Each wall is flat, endless, passes through zero and stands at right angles to its row. A trip goes straight from one point to another. List the walls that it crosses, first one first.

Walls:
(1): [-11  14]
(2): [ 5 11]
(3): [16 28]
(4): [7 9]
(5): [-19 -24]
(6): [  8 -25]
(7): [  9 -27]
(8): [ 60 -11]
Trips:
[-23 -13] to [-13  -8] -> none
[ 8 32] to [ 7 32] -> none
[-29  -3] to [-8  1] -> none
[ 3 23] to [12  5] -> 8, 1

Walls:
(1): [ -6  -9 -30  23  11   7 -10 -27 -15]
(2): [  8   0   9  26 -16  -9  38  14  13]
(3): [  5 -16  -4 -24   5   4  27  42  -7]
(4): [-14  -8 -20  11  10  -3   6  -5 -17]
(5): [-34 -21   8 -13 -19  26 -31  14  13]
(6): [ 18  15   3   4   0  12  17 -10 -16]
Trips:
[  8  -1 -24  30 -16   6 -14 -11  16] to [ 20  -6  -6 -34  14   0  33   2 -16] -> 5, 6, 3, 1
[ 26 -58   2 -28   8 -16   3  -5 -22] to [ 10   2  -8 -15  11 -13  12  10  29] -> 1, 4, 2
[ 10 -21 -30  -5  19   4 -29 -10   6] to [-25 -14  18   5  30  -7  20  -7  14] -> 3, 2, 5, 1
[-10 -35 -10  59 -14  13 -11  19   1] to [-10 -12  20   9   9  27 -12 -10  10] -> 2, 4
[-30  -2 -17 -12 -11 -18 -22  30 -23] to [ 25  -5 -20  16  30  50  20 -46  23] -> 1, 3, 6, 5

Walls:
(1): [ 19  -7 -10  11  -8 -27 -16  -7  31  -1  -3   3  45  -2 -35  38  -9 -14]
(2): [-15   7  25   1  -9  18 -12   4 -51  -2  21 -18  13   3   6  -9  19 -27]
(3): [ -4   3  14  -6  -2  38 -25 -23  -9   1  37  23  27  19 -14  15  -5  36]
(4): [ -6 -41 -30   7 -16 -14  -8  34  23 -25  36 -28   6   5  12  -3  34  26]
(5): [  0  -2   4 -19  31  15  -1  28  32  -8  26 -35 -27 -11  14  -8   7  -4]
(6): [-30  -5 -22 -14   5 -13 -23  12  19   1   0   4  27   1 -15 -21   7   5]
(7): [ 26   7  -5 -16  24 -12   6  24 -12   9  18   0  19   6  21  36   5 -40]
(8): [ 34   0  16  24 -18   2  13 -21 -16  23 -17  22   3  28   3  15 -15   6]
Trips:
[ 10  -2 -12 -16   3  -1   3  23  42 -12 -20  30   3  -6  -6  21  21  37] to [ 44  16 -42  -7  -3  -7 -25  33  -8 -15  -2 -28 -29 -15  34   9   9  10] -> 3, 7, 6, 1
[ -3   9  -4 -33  13  44 -33  24 -33   9  18   2   0  24  16 -29  -5 -11] to [  7  17  53   9  43   5 -16  10 -23  26 -34  34 -35  -3  25  13   2   3] -> 6, 8, 3, 5

Walls:
(1): [ 18  -5  -2 -17  13  16 -20 -23 -15  -2  -1  19 -10   3  21  -5   0 -16
 -10 -45  -1  30 -17  27   6   8 -29 -10 -11  22 -35 -10 -28 -20  -2 -33
  44  14  -7 -13  -7 -16 -16  19   8  19  26   6]
(2): [ 49  -9  11 -13   0  -7  -8  37  38   8 -25   2   1  27  10  -7   3  -5
  -8 -29 -31  -1  -4 -15 -20   3  21  -6  -5  -1   6  -1  -2 -11  -3  43
  -5  24   3 -13  -1   9   9 -42  16 -21  -7  30]
(3): [-15  12  21 -10  29 -13  -1   5  -5 -20   5  15  12  13  42  21 -11  24
   6 -13  19  19   3 -12  32  12   0   2 -15  15  -3 -18 -29 -10  23   8
  17 -12  15 -12 -18   9  25 -11  12   5  25  -8]
(4): [ -2  -6   6 -27  -3  16 -12  10  32   7 -15 -17  -5   9 -16   2 -26  10
 -20  -5 -35 -19  35 -12 -16   1  27  13 -10  11   2  -1  14  -9  19  20
   7  19  28  15  11 -21 -21 -14  15  23  25 -32]
(5): [  1 -10  -3 -29  -7   2  12  -4  35  36  -8  -7   7 -29  -5 -53  17   1
   2  23   2  14  13  30   9 -10  -9  -4 -17  -6  13  -4  37  34   0  -1
   6  34  18  10   0  41  18 -12  48  10  -2   9]
(6): [  7  10  -3  -3  -6 -17   2 -13 -26   0  11   1   9  -1 -18 -41  16  -3
   7  29 -22 -12 -40 -60 -16  -6   6 -10   9  15  19 -22  -2  -1 -11 -33
  -9   6  27 -29 -11 -21  25 -11  43  16  15  13]
(7): [-22  43  -9 -25  24   9 -23  -7  -8  -3  40 -41  -2 -10  -6 -14   4 -14
  30  -6  -8   1   0   0  -6  -2 -19  17  10 -21  22   8 -10 -41 -11 -11
  -8  20  22 -33  28 -34   3  22  15 -14   6  -4]
(8): [ 10  -3   5  36   2  16  -6 -16  10 -29   0  24  -9  11  16 -10   4   9
   4   3 -13  31 -10  -8 -17   0 -16  10  40   7  16  -6 -16  22  13  26
 -38   9   1 -38  22 -25 -19  43 -27  -9   7   0]
(9): [  0  11 -23   1  22   3  45   9  -3  -4  15  13  29 -15  12  14  -2 -22
   6 -33  29 -25  29  -1  47 -21   9 -15  10  16   1  -7  -9 -12 -27  26
  -6  11  -7  -9  19   6  -2 -14 -18  -3 -18  -8]
Trips:
[ -3  -3  -3 -11   9  18  17 -24  18  28   9 -17  39   2  19  27   4  17
   1  24  -3  13  -4  -1   4   1 -13 -19  20   7  22  26  -6 -28 -14 -31
 -16   3  -3   8  -6 -11 -44  28  27   4 -27 -14] to [-17  23 -28   4   3   8   7   5   5  21  -3  24  -2 -16  10  18  -9   7
  13 -46 -39  12 -16  25  12 -21  -8   1  -9   7  27  13  21   5  -9   4
 -21  -1  -3  -3  17 -14  16  10  50  20 -17   8] -> 4, 2
[-18  -8   2  -6 -41 -10  22  39   4  20   8   9   1  32  17 -18 -39 -33
  -3  11   6  16  11  11 -15  27   3  -6  -8  27  27  15  -2 -21 -13  -9
 -27 -12  25 -14  22   7   5  15   7 -21   7  32] to [-27  42 -12  16   0 -11  20 -37 -13  -5   1 -13 -14   8 -13  -4   4 -17
 -35  -2  34  -6  22  -5 -10   1 -30   5 -12 -13  27  -7  20  16  -8   4
  10  23 -11   8 -10   1  -5   5   9  45  18 -14] -> 4, 9, 2, 8, 1
[ -3  27   1  15  -2 -12 -18  24  10  -5  12  34  -4 -28  36  10 -17  -6
 -25  56 -15 -29 -36  -8  16  28 -14 -12  13  26 -14 -24   1 -17  10   5
  18   8  13  29 -13   8   2  36   8  31 -21 -15] to [-25  -9  -3  12  17  -3  12 -10  12  -4   3  24 -32 -25  31 -12  -7   9
 -30  10  -4   4   3   9   0  -1   0   7  -7  -2 -11  -3 -18  -7 -17 -18
 -10  -7  21 -21  13  36 -10 -20  19  -3 -10 -14] -> 5, 8, 9, 6
[ -1 -16  -2   1  30  17  -9   0  -6  -7 -18  22 -33  27   4   0  30  16
  18  -7 -12 -10  28   2 -16  33 -22  -6 -27 -29  13  24  39 -24   9  14
  -7  -1  -9  17  23   6 -22   6  23   1   4  -8] to [  6 -15   5  21 -27 -24 -13  -1   4  26  14   9  14  12  13   1   4   2
  -8 -39 -17 -30  10  19  24 -22   8 -15  -1   9   9  -6 -21 -19   2   1
  -2  11  -3  -4 -13  -5  31   2  24   1  24 -17] -> 1, 8, 3, 7, 9, 6
[ -2 -11 -12   7   7  22 -19 -19  -9 -26 -38   0   2   2 -29  16   4   5
  -5 -15 -15   4   1 -10  -2   1   5 -24 -16   9  10  34   5   7  12  15
  -5  -2  -7  31  -7 -13   8 -10   3  -6 -18   5] to [ 13 -10  10  16  34 -32  12   4  16  -6  12  18  -6  10 -27  -1  -9  -1
  15 -35  18  -1  -8  -6 -12   0 -14 -21 -29  -4   1  11  21  16  -1   6
 -12   9 -19   0  36  -9   3  14 -29 -13   6 -44] -> 8, 9, 4, 2

Walls:
(1): [-10  -7  -1  25 -13  11  -3 -10  12  13   6   8   3   1   8  21  -6 -17
 -29 -12   3  25  13 -26  25  18 -16 -22  -1   7  19 -20   5 -17   9   2
  -4   4  19  -3  -4 -21   2  -6 -14  -9   4  10]
(2): [ 31  11   2 -28 -20  10  11   6   9  -6  15  -2 -15  36  -1  -1  -4  22
 -18  10 -10 -12  11   4   5 -22   3   8 -10 -13  -6 -18  10   7  -2  -5
  21 -16  20   2 -11 -14 -20 -14 -16  -5  11 -13]
(3): [ -1  25 -16  11  22  -6 -14 -14 -20  13 -13  15  -7  13   9   5   9  -5
  42   1 -13  10  12  17  -8  -5   7  -6   6  28 -22  16   5  15  -1  18
  11  22 -22  17  -3 -33 -16  -8   9   4   6   7]
(4): [-25  37   8 -12 -46   5   7  -2 -50 -11 -12   7   4   8  -5   7 -15  26
  -2  -5  15   0 -18  -4  18   1   8  22   2   8  34  -4   5  15 -11  11
   8  18  30  -8   1  23   3  10  -3  26 -18   3]
(5): [  7  -1  -1   4  15   5   3   2   7 -12  -9  -4 -21   0  -3  -2   3 -15
 -31  -4 -32 -11 -10 -20 -11   7  17   1 -17  32   4  -6 -20  16  11  -7
 -10  17 -11 -16  30 -14  14  16   3 -15  20  16]
(6): [ -5  -1  19 -11  -4   6 -13   2  12   8  23  29  -1 -21 -17   4   0  12
   4 -15   0 -13   4 -13   9  12   9 -35 -16   3  18  26  -7 -15  -6 -16
   0  13   8  -8 -19 -16  -3  11  -2   8  -7  14]
Trips:
[  0  28  -8  26 -26  -2   6   2  -2   6  31  39  -7   0 -39  23 -17  -3
   2  -3   2  -5   1  -7 -21  -8 -24  -1  15   6 -46  17 -27  -2 -19   5
  12  -5   6  -3  -8  13   9   4   7  19  18  -6] to [ 16 -11   6 -11  -5  -1 -22  23  11 -21  32  25  18   0 -25  35 -31  -3
  -9  11 -20  10 -10 -12  25   1  21   2  -6  -5  20   6 -11 -13   2  -1
  19  -8 -27 -23 -26  -1  21 -19   9 -17  -7   4] -> 1, 3, 4, 5
[ 14   0 -15  22 -39  -1  20 -18  16 -18  16 -24  23   9  -4  -1  11  -4
   2  -8 -19   1  -3  -3   8 -10  -9   2  18 -12   0  -2 -21  20   2 -21
   5  -2 -20   1  -9  -9   8   0   0   7  13   5] to [  8 -25   0 -14  14  22   4  -3   1  19  11   3  -2 -11   2   2  20   4
  11  60  30  -7 -11   2 -18   6  -1   0 -25 -10  34  38  -2 -11  -9  16
  25 -30  -3  -5  14  25 -13   7   2   0  -2  27] -> 1, 5, 6, 2
[  6  -3 -17   1  -4  -5  -8  23  -6  13 -25  15  -4   3  -7 -16 -25  23
 -11   5  -2  10 -37  -3  -5  15 -17 -17   2   5  16  10  21  -5   3 -22
  19 -16 -12 -16  27  -2  26  -2 -19 -15 -46  37] to [-16  12  16  -9  33 -15 -17  15  -3 -10 -12  -8   1 -22   3  -7  12   3
 -27 -31 -28  -3 -35 -13   6  18  28  14  -1  19  -6 -33  -1  -4  10  10
  35   4 -49  -5  -3   9   2 -34   6  -5 -12  11] -> 1, 6, 3, 4
[ 10  15  27 -21  -6  -3  -6 -22 -10   5  10  12  16   2   3  23  23  34
   0  11  20  38  29   0  14  16  14  -3  -3  -5   6 -11 -20  31   1  13
  13  -3  10   9   6   5   4  13  -2  16  -2   2] to [ 39 -44 -21  15 -24  -9   3  23 -16 -16  28   0 -11  24   5  22 -10  -5
 -10 -12  -8   9 -25   9 -11  14  27 -10 -36 -19  19 -20   8  -3  -2   4
  24  13  12  -8 -32 -21  26   4  29   6  -5 -18] -> 3, 5
[ -5  10  13 -42  -7  -6  -5   3  -4   8  -9   8  -1  -2 -27 -22  20 -11
 -14   0   1  20 -18  20   8 -32  13 -12  -7   7  -1 -14  25 -10 -26   8
  -1 -13   6 -11   2  28  11  -2  -7   3 -11  -4] to [  2   6  23 -41 -14  -9  -8   9  18   3 -15  -9 -17 -20  18  -6  13  35
 -18  17   1  -4  11 -14   5 -17 -10 -23 -12  24 -11 -12 -25 -12 -23   0
  44 -11  -9  -2  -4   3  18  -1 -30 -11  42  30] -> 6, 5, 4, 1

Walls:
(1): [ -2   4  12   8 -22   1 -34 -16  11  -6  22   5 -11   3   7  18 -19   6
 -28 -15 -23   3  -1 -17 -24  -6  23  22  -7   3  -4  -4  10  14 -13  23
 -18   7 -16  19  -2 -19 -16  13   3 -24  17  -9]
(2): [-14   6   3  15  14  -6   5 -18  -4   2  28  17  -5   3   8   0   2  -3
  -7 -15  -3  -1  -8 -10   3  31   5 -17  -6 -20   9  -4   2   3 -24  10
   9  -6  -3 -24  -3  -6  10  18  -2  -7   7  15]
(3): [ -1   5  -7 -11  32   6   9 -14   7 -10   3   2  22  23   1  -2 -34  -2
  -8 -13  -8  10 -43   7   0 -22 -16  -7  24  20  17   8  -3  -6   7 -25
  25 -13 -11   4  -9   1 -22 -12   1 -43   2  -6]
(4): [ 15  -9  -4  -2  -7 -12 -11  51  -5 -32 -23  -3  -2  24  -2   2  -1  15
 -12  -5  19   0   0  -6   8   8  12  -5 -11 -11 -15  -6   0  36   9 -10
  -5  11  21  -6  19   7  -3  12   8 -11  15  11]
(5): [  2  -4 -20  12  21   1  16  -2 -11  13  -7  26  15 -10 -12 -12  20   7
  14 -15  16   7  14  25   8  -9   9  17  29 -20  -9   7  -6  -6  14  -4
 -10 -23   7  -2  -7   4  -9  -8  -9   5 -18  10]
(6): [ -8  36  18 -24 -12  -7   0   7  -2 -41   8 -13 -30 -15  -8  26 -34  12
  12   7  24  11 -11   7 -10 -17 -10  -4   7  38   4  -5  14 -12 -12 -33
  -6  -7  -6 -36   3 -13  -3  19   4  28   3  25]
(7): [  1 -21  -3  14 -12 -14  10  -8  13  -1   3   4  10  13 -30  30   5   4
 -17  10  12 -22  21  -4  -7   1  11  -4 -12  -8   1 -21 -16   6 -11 -27
  29   4  16  10 -11  14 -16 -25   8  37  16  14]
(8): [-23  14  -1   1  -9 -23 -35 -18  32  10 -18  38   4  14  13  30  -5   5
  -8  -2 -25 -21  19  33 -12   5  25  33  23  16  -6  -5  -2  15  19   1
  12   4 -27  16 -20  13 -47 -12   5 -12   2 -27]
(9): [-17 -14   4  -7  23   0   5 -17 -16   9   2   3  -8  -2  31 -18  -3  -9
 -16  -5   3 -20 -27 -20 -15 -15   8   5  -9   7 -19 -30  28  -6  -7  30
  -3  30   7   0 -16  17  10  30  -6   6 -12  -4]
(10): [  4   4   7  -8  10  13  17  13   7  25 -10   5 -15   5 -16  13   7   4
  -8   8 -10  14  -1 -20 -23 -12 -30  -1   0 -11   1 -22 -14   5 -38   4
  15  -1  19  14  -5   9 -11  -5   5   8  12 -17]
(11): [-24  21  -6  -6 -43   5  12   4   4   1 -13 -11  -1  10  17 -24  13 -14
 -16  11  24  16  10 -16   1   8 -25  11  -2 -12   1 -25  19 -27  26  -2
   3  -6 -26  22   9   1 -45 -18  -4  26  -6   1]
Trips:
[  7 -11 -27  10  -4 -18 -20   2   2   8 -19  -1  14  19  12  23  10 -16
  -8  -7  20  26  -4   2  16 -16  22  27  -6 -16   1  -4  -8  19   5 -30
   6 -13  -6   3  30  -3  -8   8 -28 -19 -13  -4] to [ 17 -13 -23  31 -11  -1   2 -22 -34   1   3  -3  27  22 -10   4  37 -20
  -1   0  -9 -12  -9   0 -27   6   1  25  19 -10 -21  -1  19  21  -1 -32
 -28  22   6  11  -5   5  10   8   1  22  21 -21] -> 3, 9, 11
[ 15  -3  10   8  32   8  25 -26 -23  -6   8   4   7   5 -34  -6   0 -12
 -17  -6 -20 -18   6  -1   9  18 -23   1  -4 -16  18 -12  -1  22  19 -17
   3  19  11 -19   6   9   6 -18  12   8   5 -21] to [ -9 -31   7   2  -4  -3  20  10  22  14   9  24  -4  25  -3 -19  21  23
  15  17  -9  23 -15  21  11 -17  11   8  -2  -3  19 -19  -2   6  14   2
  -1   2 -17  -3  23  16  30 -20  17  39   6  -1] -> 3, 2, 11
[  1  -3   1 -15  13  12 -28 -26  -4  -3   9  -8  36  -6   0   0  12  -4
 -19  14 -29  -9 -12 -26  12 -38  32 -11   5 -22  13  -8   3   2  -9  12
  37  22  -7  17  18  29  18   5   1   5   2   9] to [-22  25  15   0   0 -12   1   0   1  23 -25  34 -10  35   7  13  -4 -21
  16  24   3  -8 -20 -14 -24  -8  -1  16  20  15  -5 -15  15 -19 -16 -23
   5  -4  14   4 -11  18   5  11 -17  10 -11 -39] -> 8, 2, 11, 6, 1
